Each row is a point. Before rounding, the points of a table are all equally far from one centre. They may lie mostly on one side of it. Write the centre, to within rounding.
In the rows, zero is written as 128.

Points (7 x 3)
[[ 65 157 107]
 [ 57 157 120]
 [ 55 141 111]
 [ 56 150 113]
 [130 152 116]
 [ 65 160 157]
 [ 49 139 142]]
Centre: [ 93 134 134]

Points (15 x 8)
[[137 112 133 107 128 162 160  93]
 [124  70 120 109 122 134 164  88]
 [104  76 181 116 120 205 158  67]
 [114 134 146  98 168 182  88  73]
 [140  39 175 130 147 157 148  48]
 [ 69  96 121 108 155 182 154  63]
 [130 113  84 108 166 148 122  95]
 [104 103 144  79 135 158 114  75]
 [117  81 177 116  97 160 157 114]
 [158  59 172 120 111 159 148  67]
 [113  72 165  96 137 194  88  30]
 [176  69  90 138 148 158 153  81]
 [117  52 129 106 123 183 148  34]
 [140  68 109 113 147 167 136  26]
 [123 100 157  89  90 203  94  73]]
Centre: [107  75 129 183 128 175  91  90]

Points (18 x 14)
[[158 106 168  61  80  25 153 111 119 170 158 146 163 142]
 [129  96 156  49  80  74 114 115 125 197 175 158 140 145]
 [164 138 173  58 110  75 145 136 164 149 168 157 160 175]
 [181  79 177  92  60  51 165 149 123 177 135 150 157 171]
 [176  88 167  66 105  64 151 150 127 157 169 145 196 167]
 [162 127 178  87  94  37 118 108 146 150 119 134 154 185]
 [128  77 148  50  80  80 131 134 137 169 167 181 159 121]
 [127  70 149  82  89  48 101 144 132 190 106 136 165 162]
 [163  99 172 119  91  55 124 126 159 152 136 177 204 117]
 [181  97 186 102 106  43 144  98 139 178 156 112 154 175]
 [164  58 178  72  70  40 120 137 129 181 143 127 139 159]
 [134  65 185 104  69  66 151 135 150 144  98 149 148 180]
 [175 106 158  69  62  42 121 130 166 135  81 143 144 132]
 [136 100 157  95  87  96 112 162 167 209  96 106 216 156]
 [150  95 143  73  92  80 138 124 127 174 172 191 171 133]
 [136  99 145  70  81  42 146 100 158 161 124 157 169 163]
 [181 105 157 108 107  46 117 166 141 175 164 149 151 166]
 [135  93 152  78  75  31 109 160 169 154 147 145 189 136]]
Centre: [145 115 161  99  82 105 138 137 135 155 133 103 153 119]

Points (27 x 24)
[[100 168 168  81 166 159 114  65 106  99 118 113 177 155 152 117 216 151
  128  91 153 154 188 170]
 [135 151 222  93 117  98  82  56 166 147 113 105 180 133 195 102 167 146
  116 108 131 142 174 164]
 [ 94 186 118  25 127 164 102  71 172 100 105 133 185 138 168 130 120 149
  153  78 118  99 126 234]
 [114 167 166  97  94 119 132 103 114  89 136  79 156 167 176 127 195 156
  111 106  73 111 126 216]
 [143 166 176  90 160 137 117  81 138 118 142  67 195 146 188  92 201 114
  106  88 166 126 136 161]
 [105 139 188  49 127 182  88  49 146 131 173  97 182 136 142 170 195 147
  168 101 131 113 156 175]
 [ 86 192 176  84 142 122  91  92 107 129 162 128 150 122 152 117 142 174
  124 114 155 137 213 167]
 [150 188 149  43 137 129 121  39 137 121 184  99 126 155 191 100 177 124
  115 112 151 121 142 135]
 [ 80 187 181  70 110 133 128  71 151 157 116  94 208 208 174 129 154 159
  140 102 142 123 145 194]
 [115 174 200  67 117 155 102  96 124  62 163 113 163 156 154 136 151 127
   84  80 145 153 152 203]
 [ 81 135 172  52 105 173 121 103 136 160 168  70 196 151 178 165 178 125
   79  71 148 148 164 174]
 [130 166 176  55  93 140  78  60 175 114 171  91 204 166 201 114 180 131
  108 104 122 121 135 191]
 [102 157 139  83 131 154  79  55 142 151 114  94 208 156 182 155 176 149
  185 106  94 161 155 220]
 [ 76 161 189  61  97 167  82  64 152 118 154  99 148 194 157 113 149 130
  127 102 166 141 173 165]
 [103 190 153  50 155 161 100  78 139 156 122  60 179  96 186 137 176 141
  164 102  91 125 167 223]
 [129 182 170  55 105 155  97  73 164 104 159  75 184 136 203 116 169 147
  133 107 132 156 118 236]
 [112 216 162  57 105 191 112 102 162 114 116  82 189 148 153  75 170 130
  156 107 140 140 146 177]
 [135 124 185  40 129 174 110  74 146 110 160  88 194 113 180 139 188 154
  140 141 140 145 120 222]
 [135 194 157  33 154 120 121  75 139 144 119  88 202 152 183 160 186 119
  120  97 127 114 195 210]
 [123 195 154  92 121 142 148  36 151 124 151  84 178 185 171 129 214 166
   95  95 139 147 173 204]
 [118 226 210  97 150 154 119  92 175 113 109 108 149 152 134 153 163 112
  108  83 115 123 139 172]
 [131 138 141  55 194 189 111  52 177 110 142  93 143 116 178 146 210 124
  124 112 108 110 162 189]
 [102 170 158  63 154 191 119  73 142 124 139  86 175 169 207 131 200 139
  113 104 129 128 147 163]
 [ 81 147 166  98 127 145 121  75 152 113 171  90 178 171 196 146 166 101
  136  88 157 107 171 217]
 [103 171 169 116  81 150 109  29 170  84 194  88 157 147 158 130 189 106
  112  95 140 153 146 190]
 [ 84 192 142  88 117 156  88  64 135 125 107 144 198 137 143 158 192 123
  178 117  77 124 143 164]
 [108 172 173  90 117 150 125 109 156 120 147  72 182 171 156 168 200 153
  171 121 145 153 135 212]]
Centre: [112 135 129  69 128 121 135  76 162 142 139 107 163 126 116 115 146 129
 116 100 108 149 143 181]

Points (30 x 24)
[[194 180 124  79 170 168 121 145  38 101  88 170 110 101 129 137 115 126
  105  57 158  65 118 193]
 [226 107 131  72 136 139  92 128  57  91 135 159 112 122 142 146 133 155
  110  78 193  78 108 144]
 [208 154 135  53 191 154 144 133  42  90 116 157 137  81 146  97 123 159
   80  77 190  78 124 165]
 [204 142 122  85 172 151 148 122  48 144 112 164 124 124 175 113 108 149
  113  72 214  70 112 173]
 [213 101 124  59 128 162 115 121  58  85 131 168 131  96 136 126 110 165
  118  91 161  78  96 180]
 [180 127 113  69 160 179 125 119  48  91 104 134 149  80 150 108 129 177
  135  66 152  81 125 159]
 [225 126 124  47 138 184 156 134  88 111 117 149 114 115 146  89 118 171
  109  76 213  95 128 178]
 [195 142 120  58 142 128 131 117  51  92  95 177 143 128 144 128 111 171
  116  38 188 111 134 182]
 [194 160 162  57  99 187 150 131  50 111  99 178 122 119 121  81 120 162
  113  73 220  77 121 159]
 [214 135 126  88 138 144 138 144  32  82 126 188  99 120 126 140  95 181
  100  67 208  71 112 183]
 [172 123 154  76 164 129 134 121  39 119 119 158 134  74 149 125 150 163
  131  52 176  78 114 170]
 [218 149 158  65 131 152 100  97  63  90 109 162 124 102 141 119 121 193
  116  68 210 109 120 160]
 [198 109 160  46 137 170 118 130  46 106 123 163 130  93 154  96 130 146
  110  73 160  71 113 149]
 [184 142 134  71 153 160 141 110  56 123 109 149 143 122 110  99 112 167
  136  70 233 114 123 187]
 [197 133 170  49 133 127 143 141  48 101 108 179 133  95 149 122 129 179
  111  45 178  74 107 172]
 [182 128 163  66 175 177 113 146  51  71 123 158 124 106 153 124 118 165
  133  87 193  57 122 136]
 [211 138 142  48 167 145 131 122  56  94 130 165 150 127 146 140  70 141
  109  93 200  95 119 163]
 [209 164 144  62 163 168 123 172  26 108 122 167 141 129 149 111 121 173
  141  60 172  91 149 160]
 [142 130 142  46 155 167 101 107  50  90 125 169 116 106 114 113 137 172
   99  78 180  96  87 180]
 [177 129 176  43 140 145 119 141  72 121 114 179 145 111 127 123 129 176
   87  49 176  55 117 167]
 [189 135 148  63 128 163 155 144  68  93  86 148 154  65 155 110 116 148
  130  63 178  72 128 167]
 [174 139 128  37 161 136 153 142  28 116 107 168 148 103 156 106 137 176
  107  93 189  80 110 185]
 [215 137 136  51 140 185 135 172  65  95 132 129 117 104 137  62 133 175
  100  59 163  91 145 139]
 [164 144 152  53 171 192 121 160  47  96 109 160 114 111 158  99 125 149
  121  50 173  94 122 174]
 [163 132 165  88 161 147 147 119  34 120 137 136 111 100 166 105 106 135
  122  94 206  73  92 180]
 [182 140 177  70 157 159 142 121  91  94 137 137 140 128 123 115 101 183
  120  51 185  71  59 156]
 [203 115 159  62 117 183 146 139  31 102 105 149 127 116 152  78 117 157
   95 113 192  86 123 181]
 [170 114 138  81 151 163 135 152  36 108 123 166 121  99 182 118 126 142
  119  48 188  90 100 154]
 [185 148 114  54 146 164 128 101  55  93 137 171 124 143 149 127 138 157
  103  81 165 116  90 212]
 [198 116 124  61 174 171 140 148  57  83 120 165 136 108 146 113  95 141
  119  86 215  76 120 136]]
Centre: [171 162 140 105 137 142 154 143  85 113 115 155 108 124 120 121 121 165
 101 109 153 109 123 137]

Points (28 x 24)
[[132  73 155  97 138 126  80 152  99 112 133 134 114  67  70 125 204 111
  117 185 192  93 216 157]
 [114  80 160  89 183 117  93 148 117  91 108 158 165 132 126 150 188 117
  115 177 190 157 200 128]
 [160  57 130 129 156  74  72 163 124  97 136 144 138  86 142 151 166 104
  113 153 183 103 187 114]
 [105  75 147  72 150  97  73 131 114 106 134 121 151  90 117 172 190 117
  138 174 167  92 194 116]
 [169 110 176  96 120  92  73 151 145  88 152 138 152  88  99 170 211 116
   86 169 177 118 200 146]
 [162  96 165 109 146  94  75 123 137 101 163 105 155  87 116 167 185 171
   92 144 172 109 185 166]
 [132  93 189  87 160  98 106 147 126  73 128 131 146 143 104 165 205 132
   96 155 155  90 210 148]
 [138  99 182 121 164  99  70 142 120  89 157  97 158 112 107 166 175 134
  126 143 156  94 227 159]
 [144  90 135 140 118  84  66 152 163  73 127 121 150 122  84 160 179 118
  112 153 179 102 225 118]
 [128  89 142 107 142  69  82 126 115  78 125 140 136  82  96 176 144 106
   98 146 156  94 215 130]
 [153  98 136 128 131  98 103 132 121  92 105 134 162  55 120 174 186 100
  109 152 179 133 197 177]
 [129  81 169 122 128  63  93 158 112  96 148 122 134  92 106 184 170 117
  116 164 176 116 219 140]
 [136  88 184  94 154  97  68 169 129  81 128 128 128 138  98 152 204 153
   66 135 180  84 198 158]
 [165  67 143  83 144  97  88 151 131  61 132 145 159 101 124 166 181 113
  104 163 154  97 204 149]
 [144 112 141 129 150  54  77 181 130  99 147 134 158  81 111 167 180  96
  110 155 194 107 206 119]
 [137  73 174 112 153  90  84 113 129  58 132 127 134 100  97 152 177 127
  100 157 150 110 206 135]
 [125  93 127  98 135  63  74 134 117  83 115 147 132  87  92 134 156 154
  111 153 197 125 230 140]
 [150 133 121 115 162  99  87 137 105  77 118  98 120 116 101 157 194 144
  123 177 176  89 243 146]
 [155  96 142  73 145 100  92 171 100  60 112 112 126 121 127 164 182 112
  123 159 172  94 210 111]
 [123  90 113 106 138  78  94 114 105  89 142 126 115  61 117 170 193 137
  115 145 162 104 211 146]
 [137  76 100 105 162 108  44 147 125 102 172 108 160  74  83 135 203 123
  105 150 175  96 182 177]
 [118  85 135 110 124 123  84 138 100 100 123 128 153 106 109 148 193 119
   98 163 200 123 249 115]
 [168  91 153 117 152  62 101 158 114 102 119 120 151 100 104 161 196 124
  159 144 146  93 205 159]
 [136  79 145 111 127  82 104 167  93  65 140 135 140 100  93 177 188 144
  109 168 176  76 185 124]
 [124  63 159  82 140 104  99 131 116  97 109 122 136  94  87 197 178 144
   98 133 158 101 188 148]
 [149  99 124 146 164  77  87 154 113  70 170 110 140  81  96 122 203 128
  103 165 167 113 215 140]
 [160 106 132  97 138  84  75 147 113  77 117  98 172 105 106 141 186 141
  121 157 200  88 211 145]
 [125  76 142 100 155  84  75 139 126  81 136 134 156  78 110 158 194 147
   88 188 172 116 188 114]]
Centre: [126 127 126 116 139 126  87 166 125 120 133 140 123 121 104 133 166 125
 113 150 155 119 167 152]
